Each row of a before or after table is a point. The points were changed in one or more steps. Then noise was added and the rows were shuffled. The steps act on columns, c1 being the first. Write out the steps. A step turns or swaps two columns, mirrors them in a line or flattens them onto one, adds a multiple of one to another, or multiplies or shifts one. Angles are multiples of 10 degrees, from the lower column toward the higher: turns from -170 to 170, lines from 10 to 170 but not 90. Use the fewest steps. Two steps may share a column if one is a turn and the other turns, adds or multiplies; they go together, in the order done. Otherwise the lowest column goes first.

Before, 13 rows:
[[ 0.28  0.31]
 [-0.25 -0.34]
 [-0.44  0.73]
 [-0.41  0.71]
 [-0.37 -0.01]
 [-0.46  0.04]
 [ 0.42  0.12]
 [-0.29 -0.16]
 [ 0.38  0.22]
 [-0.17  1.02]
 [ 0.35  0.17]
 [-0.05  0.01]
 [ 0.43 -0.04]]
After, 13 rows:
[[-0.23  0.27]
 [ 0.26  0.75]
 [-0.32  0.10]
 [ 0.21 -0.42]
 [ 0.29  0.88]
 [-0.33  0.41]
 [ 0.46 -0.16]
 [ 0.65  0.80]
 [-0.44 -0.01]
 [ 0.33 -0.27]
 [ 0.35 -0.17]
 [-0.02  0.02]
 [ 0.41  0.02]]
Steps: turn c1 and c2 by -50 degrees

Before (14 x 3):
[[ 0.29 -0.21  0.52]
 [ 0.46 -0.05  0.49]
 [ 0.21  0.35  0.51]
 [-0.31  0.05  0.22]
 [-0.33 -0.06 -0.52]
 [ 0.04 -0.29 -0.18]
 [ 0.30  0.36  0.39]
 [ 0.37  0.05  0.81]
 [-0.65 -0.09  0.00]
 [-0.73  0.41 -0.23]
 [-0.63  0.22 -0.36]
 [ 0.29 -0.10  0.53]
 [-0.20 -0.05  0.08]
 [ 0.30 -0.16  0.42]]
After:
[[-0.40 -0.52 -0.45]
 [-0.13 -0.25  0.25]
 [-0.09 -0.60 -0.02]
 [ 0.22  0.25  0.69]
 [ 0.30 -0.05 -0.18]
 [ 0.06  0.37  1.10]
 [ 0.27  0.18  0.62]
 [-0.24  0.49  0.46]
 [ 0.30  0.23  0.52]
 [-0.66 -0.53 -0.28]
 [-0.29  0.25  0.66]
 [-0.08 -0.20  0.10]
 [ 0.24  0.35  0.63]
 [-0.05 -0.37 -0.66]]
Steps: turn c1 and c2 by 70 degrees; multiply c3 by 1.3

Before:
[[-0.53  0.49  0.52  0.12  0.40  0.50]
 [ 0.32 -0.37  0.44 -0.76  0.42  0.26]
 [-0.36 -0.28 -0.64 -0.43 -0.21  0.03]
 [-0.11 -0.25  0.07 -0.08  0.07 -0.53]
 [ 0.26  0.11  0.40 -0.11 -0.23  0.66]
 [ 0.54 -0.43 -0.33  0.15  0.25  0.02]
 [-0.45 -0.19  0.05 -0.47  0.17  0.70]
 [ 0.59 -0.36  0.56  0.47  0.20  0.16]
 [ 0.03  0.44 -0.31  0.44 -0.40  0.41]]
After (9 x 6):
[[-0.52  0.13 -0.81  0.43  0.40  0.24]
 [-0.74 -0.11 -0.30 -0.67  0.27  0.10]
 [ 0.35 -0.47  0.49 -0.23 -0.45  0.44]
 [ 0.16  0.47 -0.24  0.32  0.14  0.72]
 [ 0.84 -0.16 -0.40 -0.36  0.40  0.52]
 [-0.10  0.41 -0.07  0.11  0.12 -0.55]
 [-0.74  0.10  0.36  0.08  0.26 -0.04]
 [-0.14 -0.26 -0.36 -0.10 -0.26  0.75]
 [ 0.06  0.44  0.42  0.66 -0.18  0.06]]
Steps: multiply c2 by 1.3; turn c1 and c2 by -140 degrees; turn c3 and c4 by -150 degrees

Before:
[[-0.12  0.07 -0.32  0.41 -0.23 -0.12  0.23  0.63]
 [ 0.11  0.75 -0.03  0.85 -0.07 -0.07  0.28 -0.44]
 [-0.61  0.42 -0.54  0.39  0.07 -0.55  0.47 -0.34]
 [ 0.88  0.10 -0.28  0.60  0.18 -0.08 -0.17 -0.10]
 [-0.87 -0.09  0.20  0.21 -0.27 -0.21 -0.41  0.17]
 [ 0.11  0.31 -0.49  0.37 -0.10  0.54 -0.16 -0.04]
 [-0.20 -0.01  0.21 -0.68 -0.27 -0.09 -0.64  0.12]
 [-0.08  0.51 -0.59 -0.19  0.53  0.42 -0.26  0.59]]
After (8 x 8):
[[ 0.58  0.85  0.38  0.02  0.01 -0.62 -0.30  0.26]
 [-0.13  0.33  0.04  0.62 -0.07  0.02  0.29 -0.97]
 [-0.08 -0.09 -0.09  0.24  0.93  0.31 -0.34  0.13]
 [ 0.03 -0.10  0.26  0.55 -0.87 -0.08 -0.13 -0.43]
 [-0.14  0.13  0.25  0.34 -0.11 -0.70 -0.15 -0.32]
 [-0.26  0.21  0.35  0.65  0.16  0.05  0.20  0.37]
 [-0.27  0.09 -0.16 -0.60  0.28  0.14 -0.64  0.30]
 [ 0.09  0.06  0.66  0.24  0.61  0.37  0.38 -0.65]]
Steps: turn c1 and c5 by -100 degrees; turn c4 and c8 by -20 degrees; turn c2 and c8 by -30 degrees; turn c3 and c6 by 160 degrees

Before (12 x 11):
[[ 0.46  0.68  0.19  0.36  0.22 -0.08 -0.11 -0.33 -0.10  0.00 -0.09]
 [ 0.39 -0.86  0.33 -0.73 -0.02 -0.62  0.11 -0.12 -0.34 -0.52 -0.20]
 [ 0.08  0.23  0.26  0.19 -0.44  0.01  0.40 -0.59  0.34 -0.13 -0.19]
 [ 0.08  0.29  0.51  0.45  0.30  0.52 -0.06 -0.28  0.28 -0.01  0.30]
 [ 0.30  0.77  0.44  0.00 -0.21  0.31 -0.05  0.27 -0.05  0.05  0.29]
 [ 0.49 -0.58  0.05 -0.96 -0.08 -0.87 -0.14 -0.59  0.17 -0.14  0.31]
 [-0.85  0.42 -0.34  0.11  0.38  0.38  0.70 -0.15  0.11 -0.36 -0.30]
 [ 0.40  0.09  0.37 -0.25 -0.19  0.09  0.26 -0.83 -0.36  0.43  0.10]
 [-0.23 -0.06 -0.55  0.20 -0.08  0.43  0.22 -0.12  0.12  0.00 -0.36]
 [-0.35 -0.60  0.06 -0.84 -0.15 -0.33 -0.51 -0.72 -0.14 -0.76 -0.27]
 [-0.26  0.26  0.07  0.53 -0.19  0.03  0.06 -0.36 -0.23 -0.15  0.41]
 [-0.69 -0.01  0.04  0.07  0.06 -0.13  0.19 -0.09  0.13  0.22 -0.47]]
After (12 x 11):
[[ 0.28 -0.61  0.15 -0.50  0.02  0.02 -0.09  0.23 -0.29  0.03 -0.13]
 [-0.67 -0.15 -0.16 -0.37  0.46 -0.22  0.70 -0.12 -0.34 -0.39 -0.05]
 [ 0.63  0.14  0.09  1.12 -0.12  0.44  0.10 -0.05  0.55 -0.53  0.01]
 [ 0.05 -0.11 -0.01  1.03 -0.10  0.19 -0.57 -0.69  0.30 -0.79  0.80]
 [-0.21  0.16 -0.21 -0.14 -0.18 -0.18  0.23 -0.08 -0.37 -0.03 -0.14]
 [-0.24  0.03  0.00 -0.51 -0.19  0.17  0.08 -0.33 -0.10 -0.10  0.93]
 [ 0.41 -0.22  0.03 -0.71  0.27  0.11 -0.15 -0.33  0.10 -0.02  0.42]
 [ 0.07  0.21  0.14 -0.53  0.22 -0.39  0.02 -0.30 -0.47  0.02  0.71]
 [ 0.53 -0.22  0.01  1.16 -0.01 -0.02 -0.14 -0.61  0.95 -0.16  1.18]
 [ 0.16 -0.28  0.07 -0.22 -0.42 -0.29  0.40 -0.60  0.02 -0.11  0.70]
 [-0.79  0.12  0.05 -0.03  0.04 -0.12  0.16 -0.12  0.17  0.24 -0.29]
 [ 0.16 -0.27  0.14  0.18 -0.07  0.32  0.25 -0.88 -0.15  0.42  1.39]]
Steps: add -0.5 times c10 to c1; turn c2 and c4 by -140 degrees; turn c2 and c5 by -20 degrees; multiply c3 by 0.4; mirror c6 and c9 in the line at 130 degrees; add -1.5 times c8 to c11

Before, 9 rows:
[[ 0.44 -0.16  0.05 -0.29  0.15  0.07 -0.22 -0.08  0.03  0.09 -0.58 -0.50]
 [ 0.22  0.18  0.65  0.46 -0.05  0.31 -0.37 -0.03  0.30 -0.14 -0.35 -0.38]
 [ 0.56  0.59 -0.20  0.18  0.10 -0.35 -0.27  0.69 -0.04 -0.13  0.00  0.27]
 [ 0.59 -0.43  0.58  0.07  0.54 -0.45  0.34 -0.01  0.27 -0.10  0.28  0.39]
 [ 0.24 -0.48 -0.27  0.44  0.52 -0.41  0.06  0.10  0.00  0.49  0.11  0.14]
 [-0.25 -0.27  0.63  0.42  0.48 -0.63 -0.10  0.03  0.81  0.24 -0.67 -0.20]
 [-0.36  0.40  0.28 -0.45  0.53 -0.09 -0.03  0.62  0.59 -0.33 -0.09 -0.52]
 [-0.34 -0.42  0.58 -0.17 -0.07  0.23  0.25  0.10  0.00  0.51 -0.68  0.22]
 [ 0.08  0.07 -0.18 -0.07  0.63  0.17  0.12  0.12  0.35 -0.37  0.13  0.30]]
After:
[[ 0.07  0.31 -0.48  0.00 -0.46  0.14 -0.35  0.10  0.34  0.33  0.69  0.04]
 [-0.35  0.02 -0.21 -0.07  0.54  0.21  0.15  0.12  0.01 -0.85  0.06  0.50]
 [ 0.45 -0.53 -0.13 -0.24 -0.04  0.07  0.58 -0.07  0.06 -0.51  0.35 -0.04]
 [-0.36 -0.35 -0.58 -0.50 -0.02 -0.14  0.47  0.59  0.57  0.13  1.22 -0.55]
 [ 0.24 -0.30 -0.25  0.62  0.57  0.32  0.10 -0.03  0.30 -0.16  0.77 -0.30]
 [ 0.56  0.44  0.02  0.00 -0.22 -0.38 -0.96  0.68 -0.08  0.06  0.03 -0.44]
 [ 0.59  0.20 -0.76 -0.15  0.25 -0.43  0.03 -0.01  0.26  0.28  0.28  0.56]
 [-0.24 -0.30 -0.75  0.11  0.27 -0.62  0.31  0.03  0.83 -0.68  1.48  0.24]
 [ 0.24 -0.03 -0.30  0.25 -0.51 -0.38  0.10  0.10  0.03 -0.24 -0.46  0.49]]
Steps: turn c2 and c12 by -70 degrees; add -1.5 times c2 to c7; turn c3 and c5 by 120 degrees; add 0.5 times c6 to c4; turn c10 and c11 by -130 degrees; add 1.5 times c9 to c11

Before (13 x 18):
[[-0.24 -0.31  0.11  0.00 -0.02 -0.47  0.08 -0.20 -0.12 -0.21  0.33  0.20
  -0.73  0.08 -0.42  0.17 -0.19 -0.30]
 [ 0.01  0.07 -0.20  0.25  0.29  0.33 -1.32 -0.35  0.24  0.26  0.17 -0.43
  -0.09 -0.55  0.64  0.09  0.21 -0.39]
 [ 0.24  0.24  0.18 -0.10  0.07 -0.61  0.29  0.52 -0.07 -0.36  0.26 -0.20
   0.05 -0.47 -0.45  0.33 -0.09  0.53]
 [-0.03  0.25 -0.14  0.26  0.11 -0.31 -0.12 -0.36 -0.66 -0.42  0.21 -0.46
   0.48  0.21 -0.07 -0.67 -0.24 -0.37]
 [ 0.45 -0.35 -0.21  0.13 -0.34 -0.19  0.36 -0.22 -1.45 -0.05 -0.18 -0.11
  -0.19  0.02  0.06 -0.33  1.45  0.48]
 [ 0.01  0.21 -0.33  0.08  0.02 -0.16 -0.01 -0.41  0.16  0.04  0.02 -0.18
   0.27 -0.80 -0.34 -0.61  1.05  0.18]
 [-0.09 -0.32 -0.16  0.30  0.06 -0.61  0.19  0.45 -0.03 -0.19 -0.40 -0.05
  -0.56  0.37  0.27 -0.08  0.01  0.44]
 [ 0.58 -0.03  0.10 -0.04 -0.22 -0.31  0.42 -0.23 -0.56  0.11 -0.17  0.09
  -0.66 -0.26 -0.47 -0.13 -0.14 -0.42]
 [ 0.40  0.21  0.27 -0.19  0.04 -0.67  0.17  0.07  0.28 -0.16 -0.02  0.04
  -0.53  0.44 -0.47  0.42 -0.23 -0.19]
 [-0.20 -0.20  0.18  0.18 -0.55  0.33  0.33 -0.37  0.10  0.91  0.28  0.48
  -0.32  0.30 -0.31  0.21 -0.06  0.42]
 [-0.10 -1.00  0.19  0.27 -1.44 -0.03  0.44  0.02  0.18 -0.38  0.27 -0.40
   0.83  0.16 -0.54  0.27  0.17  0.36]
 [-0.09 -1.07  0.22  0.24  0.26 -0.58 -0.09 -0.36  0.17  0.65  0.27  0.33
  -0.27  0.21  0.15  0.10 -0.14  0.53]
 [ 1.33  0.06 -1.06  0.07 -0.05  0.31 -0.83  0.30 -0.09 -0.31  0.38 -0.10
  -0.40  0.13 -0.56  0.34  0.01  0.53]]
After, 13 rows:
[[-0.08 -0.14  0.02  0.24  0.25 -0.18  0.17  0.01 -0.02  0.64 -0.46 -0.10
  -0.54  0.40  0.13 -0.09 -0.03  0.42]
 [ 1.29  0.04 -0.01  0.12 -0.41  0.35 -0.78 -0.02  0.28 -0.04  0.32 -0.16
  -0.42  0.11 -0.30  0.34 -0.03  0.52]
 [ 0.01  0.03 -0.05  0.23  0.70  0.09 -1.30  0.05 -0.14 -0.44  0.25 -0.40
  -0.10 -0.64  0.21  0.09  0.28 -0.39]
 [-0.09  0.11  0.11  0.12 -0.26 -0.09 -0.15  0.05 -0.19  0.12  0.05 -0.13
   0.26 -0.73 -0.24 -0.56  1.07  0.13]
 [ 0.63 -0.08 -0.01 -0.01 -0.50 -0.49  0.43 -0.06  0.31  0.17 -0.18  0.12
  -0.66 -0.24 -0.10 -0.16 -0.15 -0.46]
 [ 0.40  0.15 -0.01 -0.21 -0.36 -0.16  0.24  0.03 -0.35  0.62 -0.03  0.09
  -0.57  0.37 -0.32  0.44 -0.26 -0.23]
 [ 0.48 -0.27  0.03  0.08 -0.19 -0.77  0.40  0.04  1.20  0.18 -0.19 -0.04
  -0.19  0.02  0.29 -0.37  1.41  0.48]
 [-0.23 -0.10 -0.01  0.16 -0.56 -0.30  0.37 -0.06 -0.37 -0.84  0.32  0.57
  -0.31  0.34  0.27  0.23 -0.06  0.38]
 [ 0.19  0.11  0.09 -0.14 -0.30 -0.14  0.32  0.07  0.06  0.72  0.25 -0.27
   0.12 -0.51 -0.32  0.34 -0.06  0.52]
 [-0.11 -0.77  0.05  0.32  0.34 -0.71 -0.03 -0.10 -0.62 -0.01  0.30  0.40
  -0.24  0.22 -0.14  0.02 -0.12  0.49]
 [ 0.06  0.24 -0.07  0.32 -0.02 -0.24 -0.23  0.06  0.61  0.53  0.23 -0.43
   0.51  0.29 -0.15 -0.61 -0.26 -0.32]
 [-0.19 -0.20  0.02  0.04 -0.33 -0.17  0.08 -0.02  0.12  0.57  0.34  0.27
  -0.71  0.10 -0.24  0.20 -0.20 -0.31]
 [-0.05 -0.70 -0.02  0.30 -1.34  0.34  0.36  0.07  0.01  0.24  0.36 -0.38
   0.84  0.20  0.77  0.23  0.15  0.36]]
Steps: multiply c2 by 0.7; multiply c3 by 0; turn c5 and c15 by -50 degrees; turn c6 and c10 by -130 degrees; turn c6 and c9 by -150 degrees; flatten c8 and c12 onto the line at 100 degrees

Before:
[[ 0.09  0.50  0.16  0.78  0.18 -0.47 -0.26  0.06 -0.55  0.84 -0.49  0.37
  -0.06 -0.17 -0.01 -0.50 -0.15 -0.48  0.36 -0.09]
 [-0.58  0.48 -0.03 -0.14 -0.57  0.78 -0.61  0.78  0.25 -0.07  0.54 -0.25
  -0.27 -0.60 -0.14  0.47  0.34 -0.30 -0.32 -0.36]
 [ 0.59  0.22 -0.26  0.07  0.29 -0.01  0.20  0.08  0.28  0.21 -0.11 -0.76
   0.91  0.17 -0.76  0.02  0.19 -0.05  0.02 -0.14]
 [ 0.06  0.05 -0.19 -0.58  0.88 -0.44 -0.08  0.71 -0.07  0.23 -0.28  0.29
  -0.18 -0.35 -0.42 -0.53 -0.23 -0.53  0.40  0.04]
 [-0.32  0.16  0.27  0.04  0.36  0.17  0.25  0.26  0.65 -0.07 -0.09 -0.26
   0.37 -0.47  0.73 -0.41 -0.16 -0.61 -0.36 -0.30]
 [-0.34  0.18  0.39 -0.08 -0.67 -0.46  0.52 -0.05 -0.22  0.22 -0.05  0.01
   0.58 -0.16  0.36 -0.41  0.41 -0.10  0.13 -0.04]
 [ 0.16  0.28  0.31 -1.11 -0.47 -0.28 -0.60  0.17  0.07  0.12 -1.46  0.25
   0.73 -0.45 -0.25 -0.48  0.43 -0.32 -0.06  0.29]
 [-0.29 -0.11 -0.39 -0.33  0.25  0.11 -0.07  0.43  0.61  0.81 -0.33 -0.12
   0.27  0.47  0.15 -0.73  0.14  0.45  0.48  0.13]
 [-0.20  0.40 -0.23 -0.07  0.10  0.28 -0.15 -0.41 -0.12  0.38  0.04  0.27
   0.16 -0.21 -0.24 -0.48  0.64 -0.49 -0.16 -0.17]
 [ 0.81  0.44 -0.25  0.02 -0.10  0.41 -0.17  0.13  0.03  0.05 -0.97  0.26
   0.73 -0.03  0.19 -0.41  0.01  0.28 -0.18 -0.21]
 [-0.74  0.88 -0.01 -0.11 -0.02 -0.26  0.22  0.07  0.63  0.15  0.12 -0.11
   0.13 -0.26 -0.23 -0.11  0.59  0.04  0.25  0.16]
 [-0.57  0.43  0.15 -0.13 -0.08  0.06  0.05  0.24 -0.21  0.05  0.05 -0.91
   0.09  0.27  0.16  0.08 -0.47  0.27 -0.11 -0.16]
 [ 0.61 -0.19 -0.15 -0.25  0.53  0.38  0.24  0.20 -0.14  0.95 -0.41  0.21
   0.04 -0.06  0.51 -0.27  0.12 -0.31  0.29  0.44]
 [-0.05 -0.02  0.40 -0.05  0.60  0.17  0.48 -0.10 -0.45  0.77 -0.46  0.50
   0.39 -0.03 -0.93 -0.57  0.48 -0.28 -0.31  0.13]]
After (14 x 20):
[[-0.62 -0.36 -0.54 -0.62 -0.65 -0.42 -0.10  0.30 -0.10  0.23 -0.22  0.52
  -0.15 -0.29 -0.43 -0.59 -0.27  0.07  0.13  0.46]
 [-0.26  0.58 -0.12 -1.11  0.03 -0.24 -0.67 -0.05  0.09  0.08 -1.48 -0.28
   0.70 -0.45 -0.28 -0.48  0.45  0.47 -0.26  0.02]
 [-0.53 -0.32 -0.32 -0.25 -0.44  0.32  0.30 -0.45 -0.18  0.94 -0.45  0.11
   0.06 -0.06  0.51 -0.24  0.13  0.04 -0.34  0.45]
 [ 0.45  0.32 -0.50 -0.02 -0.34  0.29 -0.15 -0.07 -0.13  0.38  0.05  0.22
   0.21 -0.22 -0.22 -0.44  0.61  0.00  0.09 -0.24]
 [ 0.12 -0.17 -0.06 -0.03 -0.74  0.18  0.50 -0.03 -0.41  0.73 -0.40  0.18
   0.45  0.01 -0.94 -0.57  0.46  0.55 -0.22 -0.29]
 [-0.07  0.41 -0.33  0.71 -0.43 -0.46 -0.27 -0.11 -0.54  0.84 -0.42  0.32
  -0.08 -0.12  0.02 -0.57 -0.18  0.36  0.22  0.29]
 [-0.05 -0.16 -0.42  0.02  0.06  0.13  0.33  0.42  0.67  0.02 -0.02  0.47
   0.35 -0.45  0.74 -0.36 -0.19  0.53  0.12 -0.44]
 [-0.20 -0.28  0.20 -0.38  0.01  0.07 -0.04  0.41  0.61  0.85 -0.29  0.19
   0.29  0.38  0.14 -0.70  0.13 -0.57 -0.01  0.51]
 [-0.34 -0.16 -0.21  0.08  0.47  0.02  0.23 -0.46  0.29  0.19 -0.13  0.61
   0.86  0.22 -0.75  0.03  0.23 -0.13  0.12 -0.02]
 [-0.37  0.58 -0.26 -0.16  0.50  0.79 -0.61  0.90  0.28 -0.06  0.61  0.07
  -0.29 -0.53 -0.13  0.53  0.40  0.24  0.22 -0.39]
 [ 0.33  0.65 -0.04 -0.12  0.09 -0.28  0.21  0.71  0.66  0.18  0.10  0.60
   0.19 -0.26 -0.26 -0.13  0.61 -0.07 -0.03  0.35]
 [ 0.03  0.01  0.28 -0.12  0.90  0.10  0.13  0.62 -0.24  0.04  0.06  0.54
   0.10  0.25  0.18  0.04 -0.47  0.01  0.08 -0.17]
 [-0.57  0.50  0.12  0.00 -0.23  0.38 -0.14 -0.64  0.02  0.00 -0.94  0.11
   0.69  0.00  0.20 -0.41  0.01 -0.35  0.16 -0.33]
 [ 0.21  0.55  0.07 -0.05  0.27 -0.46  0.49  0.33 -0.22  0.20 -0.03 -0.38
   0.56 -0.14  0.35 -0.39  0.44  0.43  0.11  0.11]]
Steps: mirror c1 and c8 in the line at 120 degrees; turn c5 and c12 by 120 degrees; turn c2 and c12 by 40 degrees; mirror c3 and c18 in the line at 30 degrees; turn c19 and c20 by 70 degrees
